Each row is a point. Each table stands for the endless flat space through its points: a line for two points, a plane for three, and so on. Write the one point that lies in both, or say that there is none.
In the rows, 128 means zero.

First, 2 rows:
[[ 96 136 177 169]
 [ 94 154 163 161]]
Second (2 x 4):
[[102 152 134 146]
 [ 90 168 158 170]]
They share: no point

First:
[[134 117 100 152 144 149]
 [126 135 100 156 142 153]]
Second (2 x 6):
[[ 95 123 109 161 162 179]
 [131 151  97 157 134 147]]
They share: [122 144 100 158 141 155]

First, 3 rows:
[[138 118 158 161 107 119  91 123 135]
 [150  88 174 167  92 146  85 130 123]
 [142 146 134 145 109  89  99 113 151]]
Second, 3 rows:
[[154 119 157 166 106 137  58  82 124]
 [166 147 141 150 114 109  82 106 112]
 [172 163 139 153 124 105  79 103 101]]
They share: no point

First:
[[150  90  90 128  96 165 138 117 109 159  96]
 [156  99 105 152 111 159 135 132 139 180  78]]
Second, 3 rows:
[[189  75 110 141 120 167  97 110 139 180 115]
 [144 100 105 111 115 137 142 145 129 145  70]
 [174  84  97 155 105 175 114 101 119 177 110]]
They share: no point

First:
[[117 140 107 177 183 122 124 126 119 177  83 171 135 136]
 [135 134 117 159 163 140 122 118 129 165 101 155 127 126]]
Second:
[[163 120 126 115 202 175 127  90 173 139 116 135 153 115]
 [120 102  98 140 149 163 115 113 125 129  69 129 133  97]
 [123  90 106 130 157 190 127  95 128 129  71 115 148  85]
 [129 116 106 146 149 152 115 117 128 141  85 139 126 109]]
They share: [144 131 122 150 153 149 121 114 134 159 110 147 123 121]

First (2 x 18):
[[172 134 126 160 173 138 143 140  92 125 139 139 115 109 146 136 126 147]
 [160 104  72 112 155 186 125 110 134 101 127 151 151 103 116 124  78 105]]
Second, 3 rows:
[[173 123  90 131 157 161 140 139 109  97 125 150 133 121 131 143 112 116]
 [178 132  98 128 159 156 136 140 119  98 126 160 140 122 127 151 119 107]
 [186 108  74 122 137 180 144 154  99  78 124 152 112 136 135 155 117 109]]
They share: no point

First:
[[152 110 165 156  75 166  99 150 119  80 169 100 183 152  92  88 126 110
  158 123 129 116 190  66]
 [ 90 113 181 142 115 108  82 125 131 106 166  93 136 190 166  95 139 149
  116 139 166  83 115  96]
 [125 116 178 143  96 155  70 113 100  79 180 119 154 172  99  73 144 125
  142 128 117 118 179  49]
 [114 140 171 146 121 116  99 138 141 122 161 128 123 176 186 104 148 122
  126 161 163 114 114 104]]
Second, 3 rows:
[[160 133 151 148 115 156 112 165 143  83 149 102 162 172 152 112 157  80
  139 154 140 133 153  79]
 [120 133 161 138  80 131 102 140 138 128 169 142 122 147 127  82 107 125
  154 124 170  93 118  84]
 [163 132 142 139 116 160 113 169 148  76 144  96 159 175 145 111 155  71
  139 146 144 126 143  69]]
They share: [141 134 164 153 100 142 107 151 136 108 162 124 149 159 149 101 139 107
 145 150 148 124 149  91]

First (5 x 24):
[[126 110 119 107 133 107 105 143 148 135 118 104 183 140 188 176 101 198
  103  77 119 158  56 136]
 [150 108 124 119 121 112 130 143 138 149 101  88 196 140 214 199  91 196
  105  86 129 137  59 127]
 [121 144 100 169  53 142  84 124  75 167 103  89 182 178 193 203 153 165
   71 132 151 125 114 168]
 [ 99 106 131  81 169  97  91 146 171 125 128 103 169 126 161 136 103 213
  129  59  89 190  53 131]
 [ 80 105 148 100 151  92 120 160 163 151  83  81 158 127 152 107 118 174
  145  93  95 180 101 107]]
Second (4 x 24):
[[ 80 108  91 119 106  87 108 123 113 165  95 118 139 146 193 158 147 175
   76  96 114 173 104 117]
 [101 122 132 121 105 124  90 165 135 143 114 108 175 156 151 141 109 153
  107 105 131 166  92 148]
 [ 71 113 105 121 129  97  90 141 117 146  69  93 154 147 187 162 151 183
   86 117 128 187  98 112]
 [ 68 120 119 103 134 115  84 155 125 137  59  86 163 138 173 162 135 187
  100 120 150 197  80 121]]
They share: no point

First, 5 rows:
[[153 108 167 121  81  85 107 159 158 123 123 142 118 131 140 141 163 176
  120 176  89 174 113 145]
 [129  61 100 118 116 120 129 113 184  66 134  89 151 122 113 201  59 162
  106  90 128 161 187 106]
 [ 83 124 159  90 101 107 147 127 143 134 107 129  87 145 122 137 137 150
  122 151  56 121 102 180]
 [ 73  79 124  80 136 142 172  77 148 119 147  89 102 140 112 172  92 175
   87 101  86 166 142 150]
 [137  65 122 109 108 114 126 119 179  82 139 104 141 128 122 188  88 181
  101 116 119 185 169 117]]
Second:
[[108  85 118 118 109 125 151 121 167 114 136  91 128 116 124 160 120 151
  111 102 107 155 132 132]
 [100  76 116 121 105 128 155 123 177 118 142  88 129 109 124 153 124 151
  118  94 111 159 127 126]]
They share: no point

First:
[[150 152 143  84 134 101 154 173 159 106 138 146 106 125 123 136 103 147
   92 130 170 135 137 111]
 [129 128 151 104 157 118 168 162 131 107 140 172 137 117 104 120  97 132
  110 148 181 140  99 120]
 [117 114 157 114 171 136 182 156 113 111 142 190 155 113  98 110  89 124
  118 154 195 148  79 128]]
Second, 3 rows:
[[131 108 125 133 118  95 126 184 168 101 112 176 126  95  68 115  79 144
  124 155 137 113  73 107]
 [139 120 173  61 174 145 170 124  96  77 162 166 148 117 110 165  91 154
   88 123 161 155  93 137]
 [131 112 133 123 127 101 133 175 158  98 120 174 129 101  75 121  84 144
  120 151 144 120  79 110]]
They share: no point

First:
[[146 160 106 177 166 138  71  88 129  94 125 147 137 137 149 123 156 147
  119 173 103 138  91 128]
 [168 157 119 154 182 121  77  66  85 116 102 129 152 147 141  92 138 157
  127 197  65 119 131  66]
 [153 141 118 124 178 137 113 100 139 110 137 107 117 154 123 121 166 105
   95 143 132 172  93 122]
 [151 133  79 142 143 145  98 106 122 107 105 118 127 141 158  86 147 123
   90 160 127 149  85  95]]
Second:
[[164 144  94 152 141 152  77  77 117 114 104 137 146 126 125  82 146 134
  100 177 135 144  83  97]
 [185 145 108 142 163 157  91  93 116 117 117 108 149 153 151 103 152 109
  113 167 103 147  86  77]
 [158 139 105 130 184 127 115 114 113 108 120  93 122 171 175 112 152 115
  107 155  79 147 113  80]]
They share: [156 141  97 142 160 137  95  94 115 110 110 119 132 145 147  94 148 129
 101 167 111 145  99  92]
